Rows are points. Each copy is the shape, with its points in the same order, turned, moved and blurred by noise. Is it also mirrored, or only turned?
In the rows, 128 means zero.

Shape:
[[ 96 131 105]
 [117 139 137]
 [175 148 167]
 [159 111 167]
 [ 31 153 183]
 [156  88 125]
 [102 144  92]
 [167 142 123]]
Copy 1 (8 x 3):
[[156  97 155]
 [141 136 143]
 [110 187 104]
 [ 91 155 116]
 [130 146 249]
 [ 98 114 102]
 [165  95 150]
 [142 143  97]]
Copy 1 is: mirrored
Copy 2, 8 rows:
[[ 97 141 147]
 [135 135 149]
 [194 143 121]
 [172 111 109]
 [120  89 234]
 [134 116  86]
 [ 93 160 147]
 [155 162 108]]
Copy 2 is: only turned

Shape:
[[ 68 105  68  56]
 [168 141 135 143]
 [105 139 154  74]
 [ 60 164 168 138]
 [131 204  96 160]
 [157 121 139 155]
 [104 100  91 135]
 [ 84 152 113 149]
 [179 132 144  68]
 [ 69 102  68 137]]
Copy 1 (10 x 4):
[[ 69 165 119  37]
 [159 109 120 147]
 [101  96 153  86]
 [ 67  43 103 116]
 [ 82 125  91 180]
 [163 107 104 130]
 [133 129  71  75]
 [ 92 106  59 121]
 [149 132 177 120]
 [101 136  44  73]]
Copy 1 is: only turned
Copy 2 (10 x 4):
[[ 69 190 131  55]
 [175 112 127 139]
 [125 180 177 128]
 [142 225 124 171]
 [216 177  96 102]
 [163 117 116 156]
 [ 99 139  89 105]
 [145 187  95 132]
 [143 114 205 115]
 [ 92 171  68  91]]
Copy 2 is: only turned
Copy 3, 10 rows:
[[ 99 110   8 160]
 [188  83 145 127]
 [131 144  87 183]
 [ 94 170 139 135]
 [176 148 117  82]
 [159  78 146 130]
 [104  86  84 129]
 [114 141 112  99]
 [190  93  85 189]
 [ 97 106  61  85]]
Copy 3 is: mirrored
Copy 4, 10 rows:
[[201 174  73 123]
 [110 115 179 141]
 [160 107 123  79]
 [ 87 124 101  59]
 [ 89 187 180 104]
 [100 106 159 148]
 [126 150 100 158]
 [ 95 163 114 107]
 [183  91 181 123]
 [125 181  73 153]]
Copy 4 is: only turned

Shape, 10 rows:
[[142 169 194 141]
 [160 112 124 150]
 [ 95  69  54 118]
 [123 154 187 143]
 [207  89 122 155]
 [122 149 142  98]
 [111 155 184 175]
 [159 150 176 185]
 [112 202 136 157]
 [ 81  82  77 148]]
Copy 1, 10 rows:
[[114 115  57 161]
 [135 108 143 151]
 [146 150 202  66]
 [101 126  68 145]
 [141  72 170 174]
 [143 118  89  97]
 [ 92 153  77 161]
 [113 124  93 193]
 [157 172  68 149]
 [123 170 183  86]]
Copy 1 is: mirrored
Copy 2 (10 x 4):
[[153 167 201 157]
 [ 84 125 152 160]
 [ 88  87  52 131]
 [156 147 184 144]
 [ 37 119 172 155]
 [133 169 127 122]
 [176 134 185 177]
 [124 137 204 189]
 [163 180 142 194]
 [114  77  72 151]]
Copy 2 is: mirrored
Copy 3:
[[ 69 131  79 136]
 [147 170 105 122]
 [188 156 202  86]
 [ 87 111  90 129]
 [164 211  79 104]
 [ 81 143 139 114]
 [115  91  82 154]
 [124 140  61 156]
 [ 95 128 119 190]
 [185 118 178 107]]
Copy 3 is: mirrored

Shape, 12 rows:
[[147 177  67 166  76 122]
 [115 142 137 112  71 110]
 [ 82 107 153 113 156 124]
 [ 96 114  91  67 149 131]
 [168 118 113  87 163  99]
 [ 98 180 195 192  93 215]
 [132  82  91 116 136  91]
 [149 137 131 177  69 199]
 [ 99 131 127  93 174 112]
 [110 115 146  60 183 144]
 [ 95 170 132 153 127 169]
 [ 85 148 138  92 163 150]]
Copy 1 (12 x 6):
[[183 178 137 147 187 108]
 [157 163 147 112  93  87]
 [ 85 106 130 115  92  88]
 [106 141  56 138 103  85]
 [153  92  74 122 103 130]
 [ 66 208 212  74 140 157]
 [151  95 103 174 113  94]
 [120 208 186 155 135 174]
 [ 99 107  84 105 115  92]
 [ 81 116  67  98  75 124]
 [ 82 171 143  96 151 118]
 [ 73 138  98  93 105 104]]
Copy 1 is: only turned
Copy 2:
[[165 111  45 148 160 153]
 [130 134 103 167 169  73]
 [ 86 122 159 165 108 101]
 [107 166 136 119  87  89]
 [177 118 158 119 105  98]
 [ 49 131 125 207 223 195]
 [139 101 120 109 101  81]
 [102 134 101 122 214 168]
 [118 139 155 161  88 109]
 [106 161 195 134 102 102]
 [ 83 137 112 181 142 169]
 [ 93 169 161 165  99 117]]
Copy 2 is: mirrored
Copy 3, 12 rows:
[[135 149 119 214 121 131]
 [153 182 137 121 122 130]
 [102 143 119  65 161 156]
 [150 122  64  81 144 149]
 [155 136  86 117 211 118]
 [106 132 234 140 122 225]
 [121 131  83 109 165  86]
 [143 102 202 168 118 151]
 [121 147  82  84 181 162]
 [152 121  93  52 193 173]
 [110 133 145 141 137 198]
 [131 136 102  83 161 196]]
Copy 3 is: only turned
Copy 4:
[[ 50  75 102 164  95 114]
 [112 102 163 154  96 131]
 [120 157 159 110 180 100]
 [ 64 147 182  79 143 125]
 [ 93  82 145  73 180 139]
 [135 184  83 249 147 150]
 [ 87  96 134  71 132  96]
 [103 146  67 166 100 177]
 [ 94 128 168 113 187 102]
 [ 94 146 180  98 204 132]
 [ 84 158 113 188 155 118]
 [ 90 157 173 138 183 124]]
Copy 4 is: mirrored

Shape, 10 rows:
[[149 101 112 124  92 133]
 [117 126 138 138 125 165]
 [103 152 108 136  85 133]
 [123 105 107 108 202 142]
 [108 126 122 128 114 135]
 [103 133 125  80 100 164]
 [115 108 121 142 115  97]
 [103 101 126 137 124 161]
 [140 134 156 137 104  90]
 [ 94 123 191 124 126  22]]
Copy 1:
[[116 160 162 125 116 105]
 [139 145 138 140  81 153]
 [143 148 113 157 112 107]
 [148 119 149  98 154 203]
 [151 135 127 128 110 123]
 [138 159 105  91  82 126]
 [146 108 163 133 131 106]
 [158 137 160 129  91 145]
 [104  93 140 133 114 104]
 [123   7 116 114 125  87]]
Copy 1 is: only turned
Copy 2 (10 x 6):
[[122 123 105 169  75 107]
 [135 133 114 132 100 173]
 [182 142 115 138  79 120]
 [ 79 132 126  87 132 135]
 [142 129 117 130 101 136]
 [163  95 106 101  72 148]
 [140 136  99 150 134 104]
 [140 135  88 123 103 153]
 [146 120 141 180 121 111]
 [158  84 140 174 208  91]]
Copy 2 is: mirrored

Shape (14 x 8):
[[ 49 119  97 108 131 170  99 147]
 [152 132 117 205 133 149 218 160]
 [122  86 126 106 113  95 152 107]
 [162  94  26  91 136 162 123 115]
 [126 159  70 150 112 133 159 155]
 [183 184 178 141 177 163 213  99]
 [132 160 125 151 147 102 136 143]
 [102 135 153 101 145 133 162  70]
 [135 112 144 160  98  84 174 145]
 [144 167 170  99  74  84 165 191]
 [157  62  28 124  82 130 150 158]
 [102 121 105 102 170 125 141 107]
 [166 148 174 165  60  88 101 129]
 [127 104 126  81 220 146 101 132]]
Copy 1 (14 x 8):
[[129 137 134  94 148 131 124 210]
 [116 115 131 188  48  94 220 159]
 [116  94 101 123 147 127 171 111]
 [109  91  62 110 121  55  96 167]
 [ 77 141 102 144  88 116 149 168]
 [189 166 146 132  28  76 186  77]
 [105 151 150 143 103 116 166 121]
 [147 115 138  60 103 118 162 112]
 [100 106 132 159 116 144 196 112]
 [130 188  73 156 134 177 207 106]
 [ 66  72  38 169 140  91 150 187]
 [117 127 144  84 125  93 142 141]
 [127 134 121 189 112 197 133  73]
 [165 147 149 103 167  43 121 113]]
Copy 1 is: mirrored
Copy 2 (14 x 8):
[[139 169  95  74 168 135  85 117]
 [121  17 105 131 183 149 168 166]
 [128  79 156 116  95 106  94 122]
 [155  83  60  31  85  88 121 127]
 [119  87  75 114 145 123 134 181]
 [ 97  59 112 160 128 157 229  72]
 [147 107 115 156 135 109 155 146]
 [105 105 124 139 108 128 120  64]
 [123  62 163 149 125 123 123 172]
 [ 73 131 176 147 104 128 163 200]
 [149  48  92  37 104  98  95 196]
 [135 110 103 112 130  88 115  88]
 [160 110 157 170  68 174 130 185]
 [175 138 128  71 135  80 164  66]]
Copy 2 is: only turned
Copy 3 (14 x 8):
[[ 69 132 113 153  98 172 160  62]
 [174 153 186  77  97  86 126 102]
 [140  61 101 115 130 109 150 104]
 [122 103  67 163  34  92  98  96]
 [159 171 117 126  93 102 160 105]
 [249 119 173 120 118 160  80  75]
 [156 146 130 142 147 116 122  94]
 [173  70 137 160 119 168 152  72]
 [158 108 124  86 151  91 160 117]
 [191 150  65  69 186 138 140  98]
 [110 109  69  92  48  51 130 121]
 [114  95 131 162 117 127 126  58]
 [160 140 102 124 183 134 150 194]
 [108 102 110 175 130 141  64  42]]
Copy 3 is: mirrored

Shape:
[[172  47  55 135  85 187 139 157]
 [143 101  89 196 106 183 163 151]
 [133 127 168 143 108 101  32 155]
 [179 168 127  96 158 103 136 124]
 [119 176 129  87  89 127  39 145]
 [129  71 102 161  61 131 167 127]
 [168 142 192  90 145 101 165 154]
 [157 138 138 110 175  72 157 109]
 [161 158 108 105 140  75 154 184]
 [147 157 134  67 202  69 127 163]
 [ 82  81 136 158 105 163 157 135]]
Copy 1:
[[ 76 160 216  84  64 132 153 193]
 [ 51  90 192  98  92 164 125 167]
 [166 153 140  82 190 110 107  89]
 [141 123  68  94  63 116 122 103]
 [141 182  98  40 168 126 162  83]
 [ 51 142 179 150 109 115 125 183]
 [172  95 105 151  82 125 161 107]
 [134 121  95 137  56 101 109  85]
 [138 138  80 135  76 172 107 123]
 [170 161  74 120  56 145 113  50]
 [ 71 113 193 154 116 133 153 113]]
Copy 1 is: mirrored
Copy 2:
[[ 85  59  80 135 168 151 224  55]
 [109 101 114 138 131  85 214  57]
 [168  63 191 171 157 144 131 162]
 [127 173 130 155 110 186 131 126]
 [134  53 189 140 102 181 101 137]
 [151  82  90 142 167 107 163  36]
 [111 185 143 150 175 150  96 125]
 [155 184  94 167 128 156 118 133]
 [101 153 124 213 123 164 118  96]
 [103 168 109 195 118 178  92 174]
 [128  85  99 119 157  64 144  88]]
Copy 2 is: mirrored
Copy 3, 11 rows:
[[ 64 133 133 111 137  59 154  45]
 [ 83 182 125  82 104 114 136  83]
 [114 109 187 200 127 162  89 141]
 [100 119  92 163 160 114 152 199]
 [125  41 192 168 120 158 138 163]
 [145 174 147 113 144  93 130  74]
 [140 157 104 216 114  86 143 188]
 [127 140  64 167 175 107 126 196]
 [125 136  80 187 143 140 175 158]
 [115 101  51 215 143 124 126 185]
 [152 154 121 111  98  97  90  87]]
Copy 3 is: only turned

Shape, 12 rows:
[[110 190 124  23 185  93  99 164 107]
 [169  93 130 108 124 148 147 110 160]
 [126  85 135 135 102 154  99 135 138]
 [159 175 104  97 165 111 116 165 116]
 [160 102 131 110 117 164 134  67 114]
 [111 153 115  80 144 169 123  64 208]
 [ 89 154 106 111 101 196 157  73 182]
 [100 151  88  94 183 155 130  87 147]
 [105 132 195 181 159 114  84 164 137]
 [ 81 137 172 160 139  64 118 151 140]
 [119 180 173 134 148 116 103 134 130]
 [134 134 148 162 121  79  66 140 126]]
Copy 1 (12 x 9):
[[171  17 104  43 125 121 143 139 113]
 [152 174 135 134 128 114 105 116 104]
 [104 128 158 171 143 108 117 109  96]
 [146  85 109  73 169 153 118 131 130]
 [119 174 167 121  95 139 119 134  89]
 [106 159 103  71  82  53 106 120 112]
 [ 82 174 123 111  77  58 113 150 157]
 [102 122  78  84  82 111 108 145 109]
 [ 89  94 100 147 171 125 194  57 104]
 [118  76 101 151 127 130 172  44 146]
 [108  98 117  87 143 128 180  83 131]
 [ 95  86 144 126 163 147 135  43 112]]
Copy 1 is: mirrored
Copy 2, 12 rows:
[[ 73 132  84  60 125 249 158 150 121]
 [116 125 154 108 120 101  95 122 138]
 [118 168 143 155  83 117 108 140 137]
 [127  94 115  89  98 195 148 147 143]
 [114 156 172 107 130  99 128 118 182]
 [130 167 140 118 202 147  95 144 106]
 [162 180 158 143 185 116 138  85 103]
 [134 160  99 114 184 170 119 104 153]
 [151 185  84 116  32 133 145 183 113]
 [128 161  44 114  69 111 162 168  94]
 [150 168 102  90  99 151 165 170 116]
 [118 141  97 146  75 126 156 213 126]]
Copy 2 is: only turned

Shape (13 x 9):
[[148 195 172 112 136  97  95 107 177]
 [165 198 132 148  74 168 103  90 198]
 [130 154  82  80 122 184 178 171 113]
 [210  87 190 152 135  83 152 163  91]
 [123 159  83  85 106 160  81 183 175]
 [134 150  90 142 108  67 176 180 101]
 [175 150  70 117 145 131 123 156  71]
 [109 129  65  89  87 174  93 127 154]
 [ 86 194 122  73 106 176  85 149 178]
 [138  97 104 179 189  88 189 165  97]
 [138 135 112 173 179  92 167 170  74]
 [143 124 127  65 116 116 127 100 126]
 [208 108 110 128 178  73 183 159 128]]
Copy 1, 13 rows:
[[165 151  53 110 105 104  86 109 104]
 [187 171  74 148  75  56 114 160 174]
 [119 229 185 136 160 118 125 147 146]
 [172 114 188 103  51 206  86 104 107]
 [ 74 198  97 125 100  84 153 142 147]
 [104 109 205 112 120  99  85 144  89]
 [ 94 155 149 139 118 164 107 180  99]
 [100 177 108 143 128  83 195 155 168]
 [105 225  77 153 130  63 145 101 135]
 [103  90 203 126 135 169  57  99 149]
 [ 99 110 179 154 135 169  58 117 108]
 [168 153 130  92 137 136 173 136 110]
 [124 125 188  61 103 179  62 139 126]]
Copy 1 is: only turned
Copy 2:
[[118 138 128 123 228 182 126  72 135]
 [ 96 158 124 147 156 213 141  87 205]
 [132 113 137  74 100 151 160 184 128]
 [146 118 142 160 159  58 207  54  94]
 [146 178 162  58 116 194 110 108 135]
 [112  91 160  79 139  61 124 111 145]
 [132 179 139  85 141  77 156 148 132]
 [161 166 125  96  99 175  87 135 159]
 [119 152 119  69 137 233  94 115 119]
 [132  95 206 157 150  42 138 145  97]
 [104 119 170 126 162  47 136 142  92]
 [181 118  97 116 163 143 136 123 147]
 [175 111 195 129 189  67 185 117 132]]
Copy 2 is: only turned
Copy 3, 13 rows:
[[175  61 161  90 107 145  61 118 165]
 [197 134 176 126 106 170  81  58 196]
 [149 150  55 116 107 121 142  66 106]
 [ 93 126 178 138  87  53  44 138  74]
 [115 121  90 107  81 176 143  95 185]
 [115  75  92 196 122  84 109 100 110]
 [ 99 111 107 144 111 158 109  79  62]
 [146 139 124 122  92 174 186  86 155]
 [183 117  83  86  94 185 135 117 192]
 [ 78 111 122 150 191  61 103 118  77]
 [ 97 103 109 162 174  96  82 128  69]
 [161  91 153  94  78 117 145 102 102]
 [ 68  83 142 115 129  59  78  67  81]]
Copy 3 is: mirrored
Copy 4:
[[113 178 149 102  78 122 104 188 144]
 [194 222 126  97 128  98 128 176 145]
 [109 145 154  81 218 148 129  89 135]
 [ 90 111 132  66  42 161 197  76 107]
 [155 142 135  78 200 166  93 179 104]
 [ 81 163 129 138 143 215 161  94 118]
 [ 84 141 134 110 171 132 150  95  52]
 [176 134 103 114 198 137  80 136 113]
 [164 151 176  99 191 137  73 191 144]
 [ 42 103  88 130 136 160 211 101 133]
 [ 51 119 133 142 137 162 205 108 114]
 [115 132 121 101 123 131  71 102 126]
 [ 37 142  82  67 109 159 172  95 112]]
Copy 4 is: only turned
